Rows are points. The window is the flat piece filled in between its corners: a triangle in 3 columns, a solid with four corners in 4, and so on. A path goes straight from each point to the next, and from the last back to the first. After which points does the path pass through the window?
In the rows, zero is written as 128.

Window (3 x 3):
[[115 147  66]
 [115 110 119]
 [175  95 180]]
Path:
(1): [132 111 163]
(2): [151 101  74]
(3): [180  88 157]
(4): [168 127 171]
(5): [176 123 219]
(6): [180  40 160]
(7): [162  76 125]
(8): [ 90 135 113]
(9): [129 138 159]
(10): [157  94 139]
(11): [148  95 126]
(12): [115 113 181]
(13): [ 98 138  96]
(14): [112 114  68]
(15): [131  86 102]
(16): [105 180  85]
Through the window after points: 1, 7, 9, 15

Window (4 x 4):
[[ 60 117 139 163]
 [171 110 144 186]
 [ 56  80 153 143]
 [170 124 127 151]]
Path:
(1): [122 124 160 160]
(2): [146  95 128 178]
(3): [127  83 110 187]
(4): [124 113 175 137]
(5): [118 117 180 145]
(6): [ 69  61 110 174]
(7): [ 78 102  89 176]
(8): [ 70 119 154 159]
Through the window after points: 1, 5, 7

Window (6 x 6):
[[ 57 131 155 129 132 101]
 [104 145 121 176 118 149]
 [113  83 160 125 213  93]
 [117 130  90 162  69 127]
 [137 161  75 116 104 139]
 [ 99  99  61  91 201 118]]
Path:
(1): [103 120 100 129 163  74]
(2): [131 107 156  86 151 162]
(3): [ 81  86 122 132 145 142]
(4): [ 94 140 137 155 178  80]
(5): [ 73 145 123 143 145  64]
(6): [ 69 120 156 124 122 143]
(7): [ 94  72  81  54 187 166]
(8): [106 136  61 146 188  72]
Through the window after points: 5, 7

Window (8 x 8):
[[142 164 115 145 129 132 180 153]
 [157 148 164 103 131  48 249 101]
 [129 136  51 120  60  73 133  89]
 [ 99  47 153 148  72 186 118 114]
 [147 140 112 115 138 106  95 121]
 [100 150 137  89 146 129 151 158]
 [ 82 117 191 158  85 176 115 123]
 [ 97 126 104 131 160  89 134  90]]
Path:
(1): [117  81 138 153 109  75 172 174]
(2): [117 147 136 128 118 133 176 110]
(3): [ 84 194  95 113 118 166 140  78]
(4): [133  77 123 149  92  84 108 148]
(5): [123 104 138 137  79 128 121 139]
(6): [121 121 103 108 112 184 174  67]
(7): [131 166 123 102  96 181 187  97]
(8): [119 129 132 170 143  91 138 167]
(9): [118 105 115 155 124  79 153 146]
(10): [102 143 146 113 117 143 166  81]
(11): [133 146  92  98  95 131 129  65]
(12): [123 134  81 131  82  79 148 120]
(13): [103 113 142 140  97  87 124 150]
(14): [112 132 142 110 124 153 118  91]
(15): [156 178 134 111 110 146 190  91]
(16): [118 127 112 157 142  96 157 176]
Through the window after points: 7, 11, 15

Window (9 x 9):
[[162  87 140 100 121  97 175 200 155]
 [161 172 133 133  71  83 103 148 140]
 [139 106 142  41 160 116 186 153 109]
 [130 146 185 101 134 120 134 190 164]
 [ 91 142 120 175  51 155  97 134 136]
 [155 108 107 175  56 179  22 108 144]
 [ 91  99 163 137 137  75 129  85 117]
 [111 118  93 144 157 190 156  99 205]
 [ 48 131 106 154 247 108 170 127 123]]
Path:
(1): [143 160 164 179 105 158 170 108 114]
(2): [132 110 178 181 154 123 140  66  77]
(3): [ 73 109 122  95 140  76 131 139 161]
(4): [101 123 126 110 127 109 122 151 176]
(5): [143 148 175 167 131 150 154 168  91]
(6): [158 103 151 162 140 163 138 110 116]
(7): [113 120 129  75 131  74 117 158 181]
(8): [ 95  85  92  82 128 109  72 155 184]
Through the window after points: 2, 4, 8

Window (11 x 11):
[[ 98 165 101 108 180 163 122 132 181 146 118]
 [ 88 140  87 161 127 122 144 153 144 137  70]
 [170  53 100 112  28 121  98 159 127  48 173]
 [136 124 226 148 134 180 168 117 128 123 173]
 [180  57 238 158 160 121 125 119 136  76 150]
 [ 94  59  76 143 126 142 156 193 139 189 165]
 [ 76  49 132 108 109 123 187 172 172 155 121]
 [124 113 118  96 139  89 177 144 111 143 110]
 [146 186 105 137 134 154 111  83 191 191  94]
 [ 85 111 109 111 130 182  95 138 134 194  99]
 [159 103 185 160 165 139 137  19 130  59 131]]
Path:
(1): [108 109 144 151  78 115 106 121 161 121 154]
(2): [204  43 124  94 131 154 137 168 107  52 137]
(3): [135  61 156 121 134 177 184 134 109 123  85]
(4): [113 101 135 126 120 119 118 152 148 124 169]
(5): [ 90 128 124 121 113 105 113 128 159 166 158]
(6): [122 109 100 127 141 167 161 134 140 138 103]
(7): [181  82  84 118 131 169 190 156  84 146  83]
(8): [ 81 108 143 130 123  92 115 138 175 143 171]
(9): [ 39 135 153 138 137 101 127  80 138 102 178]
(10): [220  75 149 154 147 170 158  98 142 104  67]
(11): [129 100 102 118 119 206 173 137 150 121 113]
(12): [ 90 136 110 127 128  81  71 133 144 203 133]
Through the window after points: 1, 7, 9

Window (12 x 12):
[[153 104  91 127  65 188 184 130  91 151 126 108]
 [158 156 166  67  50  43 103 162  48 125 145 113]
 [179 131 167 137  73 134 138 145  87 200 127 154]
 [141  88  91  97 159 132 122 186 112 139 101 153]
 [ 71 144 131 121 142 108 182 131 117  88  69 149]
 [167 142 160  65 148  86  61  57 151 188 112  97]
 [180  79 186 171  60 188 124  86 138  66 170 107]
 [120 115 152  69 134 171 183 156  56 121 127 120]
 [120 183 122 130 148  59  68 134 105 144 167 150]
 [ 59  64 144 129  75 199 161  29  89 144  66 149]
 [137 149 172 134 124 144  47 190 188 184 145  78]
 [155  54 135 117 133 106 162 124  98 146 156  88]]
Path:
(1): [145  89 177  96  90 142 145 124 161 185 158 162]
(2): [151 133 139 161 114 145  87 125  98  66 115  68]
(3): [126 151 117 165 121 116 108  96  58 156 110  92]
(4): [120  72 184  64  75 157 121 147 202 143 134 164]
(5): [135 140 156  93 101  83 111 152 132 146 177 137]
(6): [153 144 133 123 137 116 127 145  88 125 106 110]
(7): [135 131 162 151 111 117 113 121  60 146 101  92]
(8): [127 100 139  73 133 112 128 137 139 125 143 160]
(9): [146 124 138 100 117 117 111 124 139 156 152 145]
(10): [132 111 150 182  94 133  94 150 105 107  51  63]
(11): [151 138 134 188  90 142 134 140  38 140 137  45]
(12): [151 105 135  55  91 147 149 130 163 181 120 212]
(13): [113 119 161  73 119 129 160 121 164 135 146 152]
(14): [135  92 129 160 124 195 115  90  56 156  83  97]
(15): [147 130 164 167 157 122 105  95  62 183  65  81]
(16): [ 99 106 101  41  90 114 145 154 139 140 152 165]
Through the window after points: 1, 11

Window (14 x 14):
[[131 249 164 150 171  98 130 175 150  94  48 129  86 143]
 [128 110 108 123 129 153 132  78 128 111 127 126 164 111]
 [125  94 114 116 128 116 163 133 108 153 166 135 148 151]
 [117 134  91 140 108 139 155 100 108 137 171 117  95 110]
 [ 88 223 110 128 143 114 107 149 120  90 119 113 142 166]
 [172 127 105 103 145 168 109 103 193 114 183 138 118 142]
 [147 122  92 159  77 102 140 105 135 150 126 108 129 161]
 [165 184 141 106 134 171 134  98 201 170 168 119 152 115]
 [185 151 119  93  86 124 133 127 142 115 174 138 149 103]
 [139 223  88 121 170  78 118 136 108 138  71 131 106 143]
 [117 190 150 153 137  73  73 139  79 136  99 128 103 145]
 [155 151  98 132 121 153 112 147 208 150 165 162 151  84]
 [137 106  93  99  85 200 127 120 103 145 148 136 138 147]
 [ 92  94  99  76  98 132 126 110 132 139 131  90 116 130]]
Path:
(1): [118 177 114 124 114 135 128  94 138 120 113 155 100 153]
(2): [129 152 113 131 160 123 119 150 131 137 130  96 147 122]
(3): [142 143 100 116 155 119 120 142 166 138 135  68 138 126]
(4): [116 154 123 125  96 122 129  89 124 122 133 165 123 131]
(5): [132 137 114 119 109 127 137 107 142 140 125 141 120 132]
(6): [181 145  88 119 134 138  96 155 139 154 189  65 153 107]
(7): [185 123 121 111 155 155  90 137 116 126 169  78 154  88]
(8): [ 95 144  98 126  83 136 163  85 154 128 110 177 134 154]
(9): [112 146 134 121  72 119 143  95 132 123 142 192 133 156]
(10): [147 135 104 116 137 133 129 138 122 142 148 108 136 125]
(11): [146 147 125 122 136 126 123 133 141 136 128  90 129 116]
(12): [133 179 104 132 125 105 131 106 156 123 134 156 118 147]
(13): [102 180 130 119 120  96 118 111 120 125 123 143 126 144]
(14): [158 165 110 149 146 131 107 173 115 122 127  96 127 142]
(15): [143 139  90 143 127 141  89 136 128 113 130  85 131 116]
(16): [132 178 123 101 125 127 148 109 144 141 122 155 112 147]
Through the window after points: 7, 9, 13

Window (14 x 14):
[[110 133 193 100  82  63  85  84  50 118  86 119  76 159]
 [165 142 140  90 192 166 176  58 111  74 155 155 174  83]
 [141 168  56 209 193 143 222  94 127 117 138 198 160 120]
 [127  71  87 122 134 173 162 156 121 188 115  69 112 154]
 [109 105  74 202 185 146 140 176 111  78 144 133 121 105]
 [157 111 184  45 126 123 144 138 126 170 181 116  88 207]
 [154 211  75 137  94  47 119  92 112  62 172 166 140  91]
 [223 114 129  79 123  38 156 102 178  64  96 183 123 145]
 [154 115 189 110 119  65 139 130 160 164 178 106 138 134]
 [111 135  73 152 182 113 150 131 156  72  97  67  82 142]
 [125 100 112 169 159 178  53  96 154 137 157 118 179 147]
 [ 55 151 167  92 134 203 144 131 170  88 136 123 159 105]
 [149 184 175  45 169 147 160 130  77 174 111 132 182 161]
 [181 208 145 141 130 132 121 116 112 178  82 167  86 109]]
Path:
(1): [169 152 149 144 113 110 172 138 123  97 136 125 134 137]
(2): [192 144 138 164 107 164 175 129 137  63 152  61 136 125]
(3): [106 123 123  99 148  60  89  97 122 145 109 190  90 143]
(4): [135 141 107  89 163 127 163 122 123 138 130 167 145 104]
(5): [161 136 158 166 127 140 135 102 115 116 148 123 147 164]
(6): [177 175 157 170  75 140  95 128 133  96 106  73 135 211]
(7): [147 118 123  94 170  96 146  97 116 135 140 165 127 111]
(8): [127 157 108 102 166 120 115 107 133 124 149 140 120 120]
(9): [143 148 135 142 112 121 162 130 103 116 139 114 132 147]
(10): [155 170 171 171  69 139 131 151  76  94 136 142 146 168]
(11): [123 126  95  36 201  61 136  50 163 151 107 111  82 104]
(12): [127 112 106  62 198 126 112 110 134 131 108 162 137 139]
Through the window after points: 12

Window (14 x 14):
[[146 110  80 152  79  73  52 156 142 113 135 156 178 156]
 [169 104  75 101  95 151  44  96 131 102 101 134 123 172]
 [187 218 128 131 110 125 164 161 205 172 146 168 128  88]
 [142 154 113 179 148 111  90 130  94  58  21  85  98 143]
 [ 89 146 145 142 159 156  68 167 138 202 143 207 106 122]
 [ 61  85  53 104 119 175  88 133  58 137  43 107 119 114]
 [154  73 108 153  82 128  36 115 168 120  74  79 149 120]
 [ 96 197 124 180 183 171 140 108 139 171 146  99 113 165]
 [181  25 102 148 152 117 148 146 100 108 115 128 110 158]
 [168 189 155  88 130 117 145 199 164 147 237 113  85 141]
 [125 120 180 110 163 108 129 105 133 106 177 148 168  95]
 [102 156 111 151  97 152 140 172 186  81 143 156  85 155]
 [161 172 184 155  77 155  99 122  86 124 189 112 137 133]
 [ 81  92  82 166 136 123  32  95  68 143 160 165  93  79]]
Path:
(1): [103 124 140 113  84  95  91  89 131 137  73 112  80 167]
(2): [139 127  74 164 181 169 100 187 129 120 146 157 140 107]
(3): [192 145  80 126 166 170  98 193 112  79 121  89 156  94]
(4): [ 84 118 127 155  78  99 100  81 137 140 107 138  93 168]
(5): [126 131 136 140 125 110  98 125 124 164 145 139 106 135]
(6): [150 134 106 134 145 170 101 163 105 108 144 117 140 126]
(7): [174 134  80 179 139 188  67 125  95  86 120 136 141 127]
(8): [ 67 107 131 119  94  69 117 122 177 151  83 132  96 159]
(9): [115 116 163 108  95  89 115  89 124 169 113 141 130 128]
(10): [142 169  91 200 172 187  91 203 149  63 169 118 115 124]
(11): [193 115 110 120 190 198  91 162 127  68 167 174 114 110]
(12): [ 94 152 122 135  92  91 127 122 128 172 121 114 122 142]
Through the window after points: none

Window (14 x 14):
[[130 106  86 196 129  91 158 150 151 141 139 105 160 117]
 [193 102 117 143  90 130 202 120  60 163 132 128 161 116]
 [140 110  79  80 147 129  95 197 149 149 184  33  89 193]
 [140 138  73  98 222 136 169  92 166 100 131 138 187 108]
 [145  77 185 121  50 157 167  93 142  97 141  65 122 160]
 [ 77 161 135 103  49 177 138 164  84 175 224 131 113 115]
 [142  56 183 115 151 170  94 153 169 127 156 105 102  82]
 [ 70 167  86 156 143 115 107  90 170 191 135  98  57 170]
 [ 76 147  86 131 191 133 112 125 112 158 126 110 197 128]
 [153 178 141  99  85 155  98 156 161  98 145  51  89 126]
 [115  98 173  54 146 147 109 126  84  63 183 134  56 150]
 [118 124 115  96  86 148 132  43 173  77  61 173 151 159]
 [106 156  59  91  76 108 129  76 132 119 133  82 112  52]
 [ 86 150 212  50  92 146 131 164 186 124 118 115 123 128]]
Path:
(1): [162 130 104  86  88  46  89  53 141 123 149 200 139  80]
(2): [176 143 173  96 130  92 117 126 159 153 190  79 120 152]
(3): [ 70  82 107 107 110 200 135 153  94  94 128 116  89  83]
(4): [118 103 106 103 108 174 172 132 127 101 116 117 105 136]
(5): [124 135 131 116 119 114 115  83 160 120 123 130 151 142]
(6): [153 102 133  94 118 105 122 131 135 122 165 119 170 109]
(7): [112 137 102 123 119 195 164 136 127 116 121  78  82 142]
(8): [ 96 134  95 123 106 162 154 121 145 117 116  69 124 121]
Through the window after points: 4, 8

Window (14 x 14):
[[155 150 216 100 138 123 206 148 152  43 124 175 166 178]
 [155  72 164 219  48 128 107 145 127 168  91 148 188  98]
 [118 126  98  81 176 102 172  93 133 145 153 117  49 159]
 [102 104 168  49 117 142 159 189 165 155 103  97  83 148]
 [ 53 125 190  97 121 107 188 109 197 173 144  98 121 146]
 [165 114 144 213 159  95 112 153 208 126  61 165 221 103]
 [ 86  99 117 205 136 139 125 149 139 168  73 220 180  76]
 [111 102 213 182 151 154  92 108 148 146  56 139 163 117]
 [ 97 130 142  61 126 125 130 116 141 147 114 122 186 171]
 [ 51 143 109 104 166  98 158 166 111  97 165  75  87 171]
 [110 170 178  58 136 129 128 136 168 116 184 118 102 108]
 [132 137 184 195 135  83 116 158 115 222  58 162 186  90]
 [147 190 109 160 144 200 192 168 136 115 136 121 153 188]
 [ 83 186 137  67  69 119 166 123 148 110  93  88  68 142]]
Path:
(1): [ 69 103 151 116 159 130 175 165 140 116  70 106 164  81]
(2): [ 90 154 130  76 133 121 176 142 151 135  97  95 158 123]
(3): [111 126 170 118  89 131 130 153 147 124 122 127  53 168]
(4): [103 129 159 138 127 118 105 142 147 142 110 173 133 166]
(5): [128 117 167 159 146 136 150 134 155 148 106 120 170 110]
(6): [115 115 174  94 116 119 175 120 153 113 101  95 178 119]
(7): [121 152 155 138 134 121 129 147 156 147 116 134 105 161]
(8): [153 140 162 147 131 107 137 130 171 137 121 159 146 162]
Through the window after points: 2, 8

Window (14 x 14):
[[128 119 121 151  88 136  75 200 123  98 105 191 155 118]
 [106 165  92 132 157 209  89  39 108 102  88 111 172 145]
 [125 163 142  85  93 178 146  93 127  87 207 156 201  92]
 [150  90 118 154 110 101 127 145 149 122 128  91 124 112]
 [177  13 182  79  92  94 111  60 102  38  47 157  66 221]
 [ 86 220 125 120 137 208 187  85 130  92 118 148 138 144]
 [ 47 155 151 135 172 150 143  64  69  92 184 128 139 104]
 [156  68 164 124 128 141 132 132 143 159 135 206 136  92]
 [155  21 179  37 129 120  77 149 129 102 107 129  52 184]
 [ 89  63 167 119 117  94 111 169 163 146  97 134 186 155]
 [105  28 124 125  52 117 125 182 125 195 188 171 130 150]
 [136 176 148 160 161 205 156 122  77 109 161 126 199 153]
 [147  90 170 148 101  87  58 140 175 145 141 163 113 187]
 [110 196 176 101  99 167 143  84  59 149 136 123 156 101]]
Path:
(1): [118  88 149 134 104 168 116 108 127 111 125 143 133 143]
(2): [ 91  83 191 158 105 176 134 159 186 110  49 107 137 112]
(3): [164 119  84  67  94  94 108 111  66 158 226 203 155 183]
(4): [156 143  96  69 154 110 165 154 141 121 140 166 143 191]
(5): [133  96 169 135  90 153 104 109 117 106 111 133 132 128]
(6): [137 131 164 214  98 183 130  71 161  95 126 137 100  68]
(7): [122 109 126  86 113 140 125 132  97 134 157 154 155 157]
(8): [144 128  82  94 148 123 145 157 102 152 159 164 127 197]
(9): [122  73 198 114 110 157  99 123 127  99 116 125 134 131]
(10): [138  61 199 131  84 143  94 134 157 128 107 122 113 129]
(11): [141 112 102 102 120 112 132 141 106 119 130 156 149 161]
(12): [158  98 157  80 116  87 128 117  99 132 109 144 144 166]
(13): [ 92  87 155 146 110 165 115 117 151  85 104 141 132 150]
(14): [125  78 165 126 111 171 119 129 128 128 126 140 144 140]
(15): [153 193  98  92 103  94 116 121 112 123 154 160 155 153]
(16): [112 132 108  62 145  67 120  95  54 139 143 143 136 172]
Through the window after points: 8, 12, 16

Window (14 x 14):
[[ 82 142 147 106 118 151 129 169 165 113 128  99 148 121]
 [124 143 144  89 147 143 173 138 164 124  84 159  89 130]
 [ 66 131 112 130 167 113  86 152 174 139  95 126  93 125]
 [ 79 133 130 111 116 129 140  90 145 136 123 109 115 141]
 [249 117 155 117 140  78 151 144  77 106  67 143 147 194]
 [159 127 147 140 130  97 191 129 101 136 142 130 127  98]
 [154  98 178  89 131 131 152  98 155 154 189 112  98  81]
 [120 115 159  95 154  86 183 148 124 131 152 114 135 164]
 [ 63 148 113 125 166 203 114 154 155  97 120 144  58 152]
 [ 89 170 128  80 167 111  89 142 108 102  96 132 125 127]
 [101 147 103 112 143 123 109 139 154 139 127 188 131 151]
 [163 118 143  96  92  69 152 130 135 111 154 134  85 116]
 [187 168 173 120 126  82 194 116 149 149 178  91 125 136]
 [106 137 105 114 175 119 146 129 169  74 118 115 154 145]]
Path:
(1): [133 115 198 135 137  76 114 125 127 130 104 170 127 185]
(2): [156 140 104 104 140 137 182 142 145 116 139  98 113 113]
(3): [127 143 110  95 144 110 148 148 138 142 143 112 125 128]
(4): [128 110 188 109 148  99 177 125 136 116 141 131 123 157]
(5): [ 84 128 199 167 185 104 153 157 155 107 118 134 147 114]
(6): [113 150  75  77 119 143 121 122 148 137 139 123  76 136]
(7): [105 129  99  94 160 125 116 126 142 125 117 123 120 140]
(8): [108 157 181 149 129  93 152 158 163 100 121 147 115 120]
(9): [ 67 163 198  86 141 126 144  45 158 106 153 156 130 138]
(10): [185  94  90 126 126 116 145 192 122 156 114  89  98 121]
(11): [130 149  97 100 157 105 130 127 148 174 153 109 115 142]
(12): [ 99 134 162 118 127 123 151 132 154  96 127 141 117 118]
Through the window after points: 3, 7, 9
